Each row is a point. The window is the flat piece filled in between its corners: a triangle in 3 columns, a solid with four corners in 4, and so on. A path goes straight from each point to the next, and from the last back to the first. After which points does the path pass through the window?

Window (3 x 3):
[[ 72 -25  24]
 [  8   8 -25]
 [-44 -28 -57]]
Path:
(1): [ 11 -10 -75]
(2): [-23   0  10]
(3): [24 13 10]
(4): [ 70   9 -34]
(5): [ 31  -2 -48]
(6): [-11  12   4]
(7): [-29 -12   8]
(8): [ 26  -1 -34]
Through the window after points: 1, 5, 7

Window (4 x 4):
[[-67 -13  18  53]
 [ 50  29  -4  16]
 [ 17 -26  -2  -3]
 [ 52  -5  33 -47]]
Path:
(1): [-10 -31  34  69]
(2): [ 55 -24  59  -8]
(3): [  5  46  -8 -29]
(4): [ -5  21 -27 -29]
(5): [ 32 -54  19  18]
(6): [ 61 -13  19 -12]
(7): [ 52  15 -13 -34]
(8): [28 18 -5 -8]
(9): [75 -5 35  7]
(10): [ 33 -46  25  20]
(11): [  9 -12 -12 -12]
(12): [ -6 -10 -23   9]
Through the window after points: 4, 8, 10

Window:
[[ -1 -32  20  21]
 [ 23  -6 -34 -17]
 [-51  -4 -36 -41]
 [ 61 -17  55   6]]
Path:
(1): [-23  19 -11  10]
(2): [-41  35 -37  -9]
(3): [-39 -41 -24 -58]
(4): [ 28 -44   1  -4]
(5): [44 39 12 21]
(6): [-34  31  23  11]
(7): [ -7 -50  13 -21]
(8): [-17 -60 -32 -45]
(9): [-47   9 -46 -22]
(10): [16 -5 32 26]
(11): [ 18 -70  15 -18]
(12): [ -8 -22 -35 -41]
Through the window after points: 2, 10, 12

Window:
[[ -5  38 -32 -56  -7  27]
 [-30 -34 -32 -41   1 -22]
 [ -5  -1  -9 -55  32  45]
 [ 54   0  -9  51  70 -51]
 [-12 -47 -44 -18 -24  36]
 [ 58  17  43  11  34 -53]]
Path:
(1): [ 24  11   2  61  56 -27]
(2): [ 63  -8 -13  13  58 -54]
(3): [ 18  18 -34 -55   5  21]
(4): [-30  16 -18 -26  -5  24]
(5): [-19  19 -22 -27   4  15]
(6): [ 28   5 -37 -64   4  -7]
(7): [ 59 -25 -42 -19  11 -22]
(8): [ -8   0 -10   4  24 -24]
(9): [-30 -23 -28 -24  -9  25]
(10): [  8 -29 -57 -56   3  16]
(11): [ 37 -29 -18 -28  31 -33]
(12): [-26  -7 -25  16  -2 -16]
Through the window after points: 1, 3, 5

Window, 6 rows:
[[-12  -8 -79 -27   1  32]
 [  9  -3   5  35  58 -27]
 [  3 -37  63  -7  76   9]
 [ 40  21 -34 -30 -19  -4]
 [  6 -58  50  19  27   6]
 [-65  13 -43 -22 -11  33]]
Path:
(1): [49 -3  5  2 31 27]
(2): [46  6 43 27 57 43]
(3): [ 15 -44  15  -3  32 -27]
(4): [  5  -9 -16 -16  34 -41]
(5): [17  4  2 32 37 -1]
(6): [28  0 23 47 54 25]
(7): [  3 -35  17 -18  51 -41]
(8): [ 11 -27  -9 -30  19 -30]
Through the window after points: 4

Window (8 x 8):
[[ 53   7  20 -15   1  73 -47 -18]
 [ -5  -6 -59   4  32   1  45   5]
 [ -6 -15  -9   9  21  95 -49  22]
 [-53 -44 -71 -50  -2 -20 -24  55]
 [ 16  21 -41 -12  69   1 -26   3]
 [ 46  49 -25  10  -5  45 -63  -3]
 [  4 -38 -34  48  10 -53  13 -30]
 [-34  16  12 -11 -31  -8 -38   1]]
Path:
(1): [ -9 -16 -11  -8  15   5 -11  42]
(2): [ 36 -11  13  34  18   2  -7  43]
(3): [-21 -19 -53   3 -27  34 -35 -46]
(4): [-21 -19 -39  -7  21  -6 -10 -14]
(5): [  3  -8 -24  -2  26 -15  -4  29]
(6): [ 64  13  29   8   1  39 -29  41]
(7): [ 21   2 -13 -18  10  56 -42 -37]
(8): [-25 -10 -44  -4  26  45 -15 -31]
(9): [ 28 -11 -10  18  11  20  -9  46]
(10): [ -5 -41 -26 -23   2 -27 -12  49]
(11): [-64 -10 -94  -5   7   6 -26 -28]
(12): [-33  -9 -35 -10  15  23 -17 -37]
Through the window after points: 6, 8, 10

Window (8 x 8):
[[ 18  37  35  -9  -6  -7  26 -22]
 [ 52  30  48 -15  17  30  32 -17]
 [-30  -1  21   2 -17  87 -50 -30]
 [-17  33   4  24  29   5  -6  17]
 [-21  16 -12  95 -10  -4 -42  46]
 [ 15  -6   6  -8  27 -19  -6  -5]
 [-11  -5  42   2  21 -10  15  28]
 [  6   4 -10 -39   5 -14 -19  35]]
Path:
(1): [-3 37 56 -4 14  6 -5 -4]
(2): [ 33 -23 -40 -36  27  15  29  12]
(3): [ 32  18  12 -41  -2  47  64  15]
(4): [-26   3  22  11  27 -29 -68 -18]
(5): [ -8  22  20 -27   0  -2 -61  -6]
(6): [11 -6  5 37  3  9 20 19]
(7): [ 60 -13 -24 -18   1  16  49  10]
(8): [-29  44  38  24   7  18 -55  -4]
Through the window after points: none

Window (9 x 9):
[[-49 -73   9  -5  17  -2   6  29  28]
 [-13 -32  37 -28  -7 -28 -11  36  -9]
 [-21 -48  33   5 -37 -25  40 -42  13]
 [-27  65 -29  -7  30  65  -4  55 -30]
 [-36 -86  25  -8 -10 -14 -33 -29  -3]
 [-15 -15 -14 -23  54 -21  10  28 -49]
 [ 52  33  18   5  89  18   5  33 -37]
 [-29 -12 -50   3 -38  -1 -16   3  49]
 [-63  13  30   7 -19 -41  -3 -43  43]]
Path:
(1): [-62 -13 -57  35   9  -8 -11  33 -35]
(2): [-14 -14  36 -26   4   8   2 -19  45]
(3): [ 25  -4  35 -66  19  -5  14  42  47]
(4): [-65 -46   5  56  17  -4 -19 -14 -75]
(5): [-18 -30  38  30 -18 -36 -13  54   1]
(6): [-18 -31  19 -62   9  -8  -1  -6  -8]
(7): [ -7 -11  19 -36  24 -16   0 -10   6]
(8): [-46 -35  14  41   0 -40   1  30 -14]
(9): [-29   0 -18  44 -17 -13   2  26   7]
(10): [-20  37 -20 -50  32  59 -12  34 -15]
(11): [ -5 -12  28 -61  66  -8  -8  -7  -5]
(12): [-15 -22  10  57 -48   6   8  21  -4]
Through the window after points: 5, 9
